Each row is a point. Two turns around zero, p and q, are shown by what they do to some points. Write where each new point lands after one turn and then the other. Backwards means that the second turn is done in reverse. Each puzzle has new turns, and all numbers are rounded.

Turn p:
[19  9  6] -> [22  2 -2]
[ -8 -23   2] -> [-14 -20   4]
[-40 -13  19] -> [-31  -5  34]
[ 29  27 -27] -> [ 23  22 -35]
Turn q:
[-14  -6  26] -> [-19   0  24]
[ 35   6 -48] -> [ 40  -8 -44]
[ 3 36 14] -> [17 29 18]
[  3 -11   9] -> [ -4 -12   8]
[-12 -27  21] -> [-26 -19  17]
[-14   1 -22] -> [ -9   9 -23]
Where do these land?
p, then q: [ 2 31  0] -> [23 20  5]
q, then p backwards: [  7 -41 -36] -> [ 20 -40 -32]
p, then q: [-16  16  10] -> [ 2 17 18]
p, then q: [ 7 -6 26] -> [  4 -19  20]

Turn p:
[-19  16 -11 -10  17 -20] -> [-17  14 -21  -9  18 -14]
[-31  -6 -14  12  20  29] -> [-24 -10 -19  28  12  25]
[-12  -9 -12  -5 -26 -16] -> [ -8  -7 -14 -12 -26 -13]
[ -1 -23   2  -6  -5 -16] -> [ -1 -22   0 -12  -4 -14]
[11 34 -2 15 -9 -4] -> [12 35  1 11 -8 -8]
[  2 -26  34   5   1   2] -> [ -4 -27  33   5   3  -6]
[  3  10 -17 -30  -3  21] -> [ -1  11 -11 -23  -1  32]
[48  3 19 20  5  3] -> [45  5 30 12  7 -4]
Turn q:
[-5  7 23 27 -5 33] -> [-3 18 23 10 -8 37]
[23 -4  3 -4  0 -7] -> [ 20   0   7   0  -1 -14]
[-12   0   8 -14   9 -20] -> [-17  -2   2  -3  11 -21]
[-12  -6   0  10 -20  -5] -> [-12 -10   1   5 -20   3]
[ 12  -1 -23   3  24 -14] -> [ 15  -1 -24  14  17 -13]
[  3  23 -27 -33   3 -33] -> [ -2   6 -36 -23   3 -40]
[-10 -19  16  12 -10  46] -> [ -1 -11  26  -3  -2  47]
Where do these land?
q, then p backwards: [-2 18 13 25 18 -3] -> [-7 29  5 19  7 11]
q, then p: [  3 -36   8  25 -10  13] -> [  9 -26  27  23 -12   9]
p, then q backwards: [22 22  1 -2 19 13] -> [16 10  8  4 24 22]
q, then p backwards: [ 19  -1  -4 -24 -12  20] -> [ 27  -7  -4 -25  -7  -4]
p, then q: [-37 -25  16  -9   1   8] -> [-34 -29   9   5   9  15]
p, then q: [  4  -5 -18  25   6 -29] -> [ 14  -8 -21  23  -8 -24]
q, then p: [-21  14  23 -26 -21  11] -> [-37   7  13 -27  -3   9]
p, then q: [ -8   0 -28  12  -8 -15] -> [  6 -11 -28   4 -16  -6]
p, then q: [ 21  13 -11 -25   5 -18] -> [ 14  11 -11 -25  15 -21]

Turn p:
[ -6   1 -11 -19  -1  -5  -5 -10] -> [  0   2  -8 -18   3  -8 -10 -10]
[ -6  -6  -6  -9  20  15  -1 -14] -> [-15  -3  -4  -7  23   6  -6 -11]
[  8   5  -4  10   7 -24   0  30] -> [ 15  -4  -2  13  -1 -21   5  29]
[ -3  18  -6  20  -4 -20  11  15] -> [  3  14 -10  17 -13 -17  11  19]
[-18  13  -7 -16   2  18 -10   0] -> [-11  14  -6 -19   6  12 -17   6]
[ 13  13 -16  18 -11  -3  -7  15] -> [ 20   9 -13  20  -8   2  -6  13]
[  5 -24  15   2  -5   8  11 -16] -> [ -8 -18  11   2  -4  11  13 -21]
[ -1   1 -15  -2  13   8  -2  -9] -> [ -5   2 -12   1  16   2  -7  -7]
[  1  -2  21  -1  -2   3 -10 -17] -> [ -4   4  23  -1  -1   4  -3 -16]
[ -9 -28  21  -3 -15  11  -2 -12] -> [-14 -21  19  -7 -16  15  -1 -17]
[ 16  10   7   0  -4 -11  14  18] -> [18  3  3  2 -4 -5 21 15]
Turn q:
[ -6 -18   1  14  -9   5 -19  19] -> [-13 -15  10  11  -3  11 -21  13]
[ -3 -10  -9 -13  21 -14   3 -15] -> [  4  -9 -19  -3  23  -6   9 -11]
[  8 -11   2   5  20 -13   4   3] -> [12 -5  0 12 22 -1  2  1]
[-19 -11  19  -9 -16   4   7  11] -> [-21 -13  21  -8  -4   2  13   7]
[  1  19  -7  -1 -15   5  -6  15] -> [ -5  15   0  -7 -16  -4 -10  16]
[ 13   9   7 -16   3   4  -1 -15] -> [ 10  10   1 -19   4  -1   1 -16]
[  3   3   1  20 -16 -11   0 -21] -> [ 13 -10   1  11 -22 -14  -2 -14]
[ 7 -7 -7  1 -3  4 32 -4] -> [15 -3 -4  2 -7 11 27  5]
[ -5  26  -7  -1  14  16 -21   7] -> [-16  31  -9   0   2   1 -20  -3]
Where do these land?
p, then q: [ -9 -14 -13   1  17 -17 -48   8] -> [ -6 -18   6   8  24 -15 -46   0]
p, then q: [-10  10   2   4  -8  21  -7 -10] -> [-16  15  -1  -4 -13   5  -7 -11]
p, then q: [ 2 -1 -5 15  2 -3 12 -8] -> [ 4 -3 -8 15 -9 -3  8 -2]
p, then q backwards: [-11 -23   0  -5  -5 -14   7   2] -> [-14  -9  -1  -5 -20 -12  -2 -10]
q, then p backwards: [  3  11 -13  -7   5 -15   9  11] -> [  1  15 -10  -3   8 -11   7  15]
q, then p: [ -7   6  23  11 -10   3  10   5] -> [ -8   6  18   2 -17   1  16   1]
p, then q: [ -5   3 -12  10   7  -5   2  16] -> [-1  0 -6 12  2 -1 -6 20]
p, then q backwards: [  5  -3   1  -2 -10   0   2  -1] -> [ 5 -2 -1  1 -6  3  4 -7]
q, then p: [ 43  -2  -7 -28 -12   0  13  -8] -> [ 39  -7   0 -26  21  12  13  -7]
q, then p backwards: [ -6   0  18  -1   7  30 -10  -4] -> [ -9   3  15   1  -2  23  -5 -24]
q, then p: [ -4  12   5   2   5  -2  10 -10] -> [-1 11 -4  3 -3 -8 12 -8]

Turn p:
[  4 -13  -7  10 -18 -16  18  18   2] -> [  4 -13 -11  15 -23 -10  12  17   1]
[ 32  17 -14  -6   8   4   5  48   3] -> [ 22  -8  -4  10  15  20   4  49 -16]
[ 36  11  21  10   4   4 -11  -2  -5] -> [ 29   1  30   4  -1  14 -12  -1  -6]
[  0 -25 -14  -9  -2  -4   8  -1  12] -> [ -6 -24 -19  -7  -8  -1  -2   0   7]
[ 16  -7  -7   7   9   4 -19  -5  -5] -> [  7  -9   6  -1   5   0 -23  -4 -13]
[-18  10  13   9 -10  11  -5 -20   2] -> [-12  22   8   7  -3   0  -4 -20  12]
[-12  32  11  -6   1 -12   3  -9   8] -> [ 9 27  5 -5 13 -9 13 -2 19]
[-10  14  -5 -18  -9   3  -9  -8 -15] -> [ -1  25 -11 -14   1   1  -1  -6 -10]
[-16  -9  34  -9  -5 -18 -25  18 -20] -> [-16  14  31 -28 -22 -14   4  15 -12]
[-25 -11 -10   4 -15  -7 -23  -3  14] -> [-24   7 -10  -4  -9 -20 -22   4  13]
[-28  11 -33  -4  14  -1  30 -14  -9] -> [-11   2 -35   9  26 -15  26 -19  -5]
[ 21 -29  11  12  23  32  30 -23  12] -> [  0 -43  10  16   5  33   5 -35   9]
Turn q:
[ 6  7  9 -5 18 12  3 17 10] -> [-1  4  5  3 27  7 -6 10  8]
[-16  -5  12 -25  -8 -24 -26   3 -33] -> [-19 -34  12 -17 -19 -29 -16   5  -2]
[ 20  -5  10 -16  29 -14  22 -13  14] -> [  7  -2  -6 -28  35   8   4 -23  -2]
[ -6   4 -25  18  -1  -8 -28   1  -8] -> [ 12  -5 -18  21 -18 -18 -15   7  -7]
[  9  19 -10   8 -35  -1  26  19  14] -> [ 27  24  18   0 -12   1  28  14  18]
[ 24 -15   6 -16  -5  -2 -13 -17   1] -> [  7 -20   2 -13  -8  19 -14 -18   4]
[-4  1 20 27 -7  5  4 -4  3] -> [ -5  12  18  21  -1   1   8 -13 -10]
[-13  44 -13 -26   3   3   2   9 -15] -> [ -2  22   2 -27  -2 -19 -19  36   3]
[-13 -20   0   5  -3   7 -11  -9  15] -> [-15  -3 -13  16  -8   7   1 -15  10]
[ -6 -31  -8  30  10  23  21  -5  -1] -> [-11   2 -19  25   6  24  29  -3 -22]
Where do these land?
p, then q: [ -8  22 -20 -17 -29  -2   9  21 -18] -> [ 25  17  -2  -6  -8 -11   8  41  -6]
p, then q: [ 13 -19  28  15  27   3 -20  14 -23] -> [-33 -28  35  -2   3   1  -3  -7 -15]
q, then p: [-28  24 -12 -23 -17  12   0  12   3] -> [-6 21 -9 -2  1 -4  6 39 22]
q, then p: [ 21  -3  -2  28   2  -2 -20 -25  33] -> [ 22   4   3  20   8   1 -36 -33   3]
p, then q: [-11  -9  -9   1   0  -3  -4 -16   3] -> [ -2   0 -15  -5  -9  -9  -4 -12   3]
q, then p: [13 -3 13 -1 37 -2  3 23 -9] -> [-10 -28  21 -13  21  -5   5   2 -20]
q, then p backwards: [ -2   1 -11  -8  -8 -12  -1 -18  -1] -> [  0 -10  -1 -12 -13 -10  -1 -13  -6]
q, then p: [-27  24 -21  -1 -15  -2  22   4 -11] -> [ 15  21 -16   3  -4  -7  27  29   1]
p, then q: [  5   1  -2  -1  -5  20  10 -11  -4] -> [ -3  12  -7   5  -9  15  -5   0 -11]
p, then q: [  2   7  40 -11  13  -9   9  19 -23] -> [-14   3  38 -25  16  10  17   8  -5]
p, then q: [ -7 -22   3  16 -16  -5   8  -5  15] -> [  0   2  -3  15 -19  -4  16 -18  15]
q, then p: [ 30 -24  -7   4  11   2 -17 -18  35] -> [  5 -18 -10  11  15  15 -39 -31   5]

Turn p:
[-23 -21  -4  -5   4   7   9 -11 -14   1 -21   9] -> [-31 -16   4  -3   3   1  16 -14   5  -1  -7  16]
[  8  18 -20 -11 -17 -24 -13  16   6  -5  20 -21] -> [ 10   6 -22 -14 -21  -7 -20  16  -2  -3   9 -32]
[ 35  11  16   9  22 -19 -16  25  39   0 -12   6] -> [ 44   8  13 -14  31  -5 -19  26  17   1 -20  -8]
[ 11   2   1 -28   0  -2 -16  24   4 -15  33 -13] -> [ 20 -12   1 -13 -19  12 -18  25  -7 -10  27 -13]
[ -1  30  12   4   5 -12  -3  15  23   9   7  19] -> [ 14  34   7 -12   9 -12 -12  22  -1   1  -1   9]
[ -5  -5  27  24 -16  -3  15 -28 -17  10  -6   7] -> [ -5   4  10  27   2 -29  12 -28 -13   6  -6  14]
[  9  -1   2 -10 -26  -9 -24  16  25  11  20  -9] -> [ 19   0   1  -4 -28  -8 -29  20  10  18   5 -10]
[  8   4  -5   5 -11   3  17  -7 -16  11 -16  26] -> [ -9   5  -7   9   1  -4  16  -1 -19   3 -28  16]
[ -2  -6  -4  22   4  23   3 -17 -13  18  -3   5] -> [-14   5  -1  25  11  13   5 -17  -5  17  -4  10]
[ -6 -32 -19  -3  27  12   4   8 -13 -37   2  -4] -> [-12 -36 -13   3  15  25  11   3  15 -29  17   2]
[-12  15  14  14  -5  13   2  -3 -19   5 -30   4] -> [-20  15  20  10   6  -1   1 -19 -10 -11 -23   3]
[  0  -5  12   4   2   0  22  -2  -1  26  -1 -14] -> [ -5   3  16   9   5 -10  20   0  -5  22   3 -11]
[  4   4 -14 -28  -8   9  -2  -8  13 -23  15 -18] -> [ 16  -5 -11 -16 -29  18   6  -4   9 -10  17 -10]
[ -6  -9 -14  -9  33  -2 -12 -16 -16 -12 -11   8] -> [-11 -18 -12 -20  25  17  -1 -18  -4  -9   3  11]
[-19  -4  -5  13 -14   4  14 -12  -1   2   3  -4] -> [-16   8  -7  14 -10  -9  12 -11   9   4   6   3]
Turn q:
[-11  -3  -5 -11  25   5   9  -1 -17 -21  -8 -34] -> [-20   5   4  -5  -4  27  -6   1 -17  -3  -7 -37]
[ -1 -20  -8   1  -8  18   6 -15  -2  -5   8   3] -> [ -5 -16 -11  -3 -14   3   2 -22   5  -1   9  -2]
[ 23   4   6   1  19   3  -1   6   7 -21  -9   3] -> [ 20   7  10  -5  14  21   4  -3  10 -10  -6 -10]
[ 24  39   9  15 -21  -2 -18   0 -15   6   3   8] -> [ 31  33  -3  16   4  -7 -15   1  -9   2  15  22]
[-10   1  -8 -26 -20   7 -10  21  10   4   1  -6] -> [ -7   6 -19 -10 -21   1  -1  24  14   8  -9   8]
[-12 -34 -11   1  13 -12  13  10   1  16  32   4] -> [-16 -39  -9 -12  12 -17  12  13   1   2  20 -13]
[  0  15  22  11 -10  15  -5   7 -19  13 -15  18] -> [ 15   6   8   5  -4  10   1  -1 -23   7   2  36]
[-28 -21 -26  11  -1  -1  48   8  17  30  29   3] -> [-29 -43 -24  23   4 -25  39   9   0  14   9 -11]
[ 10 -10  14  -5   9   9 -21 -15  25  14  -2  -9] -> [  4  -5  19 -10   1   0 -14 -10  25  26  -4   0]
[  1  11  32  -9  10 -18   4  -6  -1 -29   1  -8] -> [ -3  24  35  -7  -1   7   6   5   1 -20   8 -13]
[ -4 -24 -20  14 -14  -8   1   4   7   5 -12  -9] -> [  2 -26 -10   9 -11 -15 -11   1   1  -6 -18  -7]
[ 23   7   1 -18   7 -13 -10 -19  -1  -4 -22   5] -> [ 14  23   8 -21   8  -7  -5 -18   1  -2 -19  -5]
[-14  34  -7  16  -9  -2 -17   2 -11  -8  -6  21] -> [ -4  22  -9  19  13   3 -13   1  -9 -17  -1  32]
Where do these land?
p, then q: [ 31  19   8  12 -29  -7  26  19  24  -3  -7  -8] -> [ 41  17   8  28  -7  -5   4  19  -8  -6 -22 -18]
p, then q: [-2 -6  1  4 -9 -3  3 -4 14 28 10  1] -> [  5  -3   0   6   7 -22   2  12  -5  19  -1  11]
q, then p: [ 15  20 -13 -16 -18  -1   5 -10 -12  21  13  17] -> [  2  16 -35 -15   4  -6   7   8 -24  11  -2  -4]
p, then q: [-10  18   0   6  11   8   6  -8  -1 -11  11  23] -> [ -3  15 -13   4  19  11  12  -7   0 -13  11  12]
q, then p: [-21  -7 -15   5  20 -17 -19  24 -11  -3 -18 -26] -> [-28 -19  22  -5   8  18 -28   1   9 -17  -8 -16]
p, then q: [-30  -1  -7 -11 -17   6 -37  11  12   8   5 -21] -> [-17   8   1  -2 -24 -10 -26  15  29  17   6  21]
q, then p: [ 21  -9   4  11  13   3 -13 -15 -17  -6  24   0] -> [ 22 -11  -7  -1  -1  13 -11 -10  -9  10  31   0]
q, then p: [ -7  -6 -15  15   7  14 -15 -19 -18  -4 -13  10] -> [ -8 -11 -12  -2   4  15 -11 -30  -2   0   0  20]
p, then q: [  3   3 -14  -3  19   1  23  -7   8 -17  -6 -14] -> [ -6   3  -7   8  -2  12  23  -8   9   4  -1 -28]
q, then p: [-11 -25  11 -26 -33 -26  11  15  -8  -6  28  14] -> [  0 -14 -16 -14 -33 -28  10  36  -1 -23  15  -2]
q, then p: [ 10  -6   6  11  24  34  -2  10 -11 -14 -14  13] -> [  7 -11  10  17  -1  38  14 -12  -5   3  -3  20]
q, then p backwards: [ 12  -7  11 -15   3 -24  11  -6  24 -11  -2   7] -> [ -6   3  14  -3   2 -11  19   5  21 -10 -24 -13]
p, then q backwards: [-12   6  23   8   7  10   1 -10  -4  17 -30 -16] -> [ -3   5  18   0  22  -6   7 -34  12   0 -15  -3]
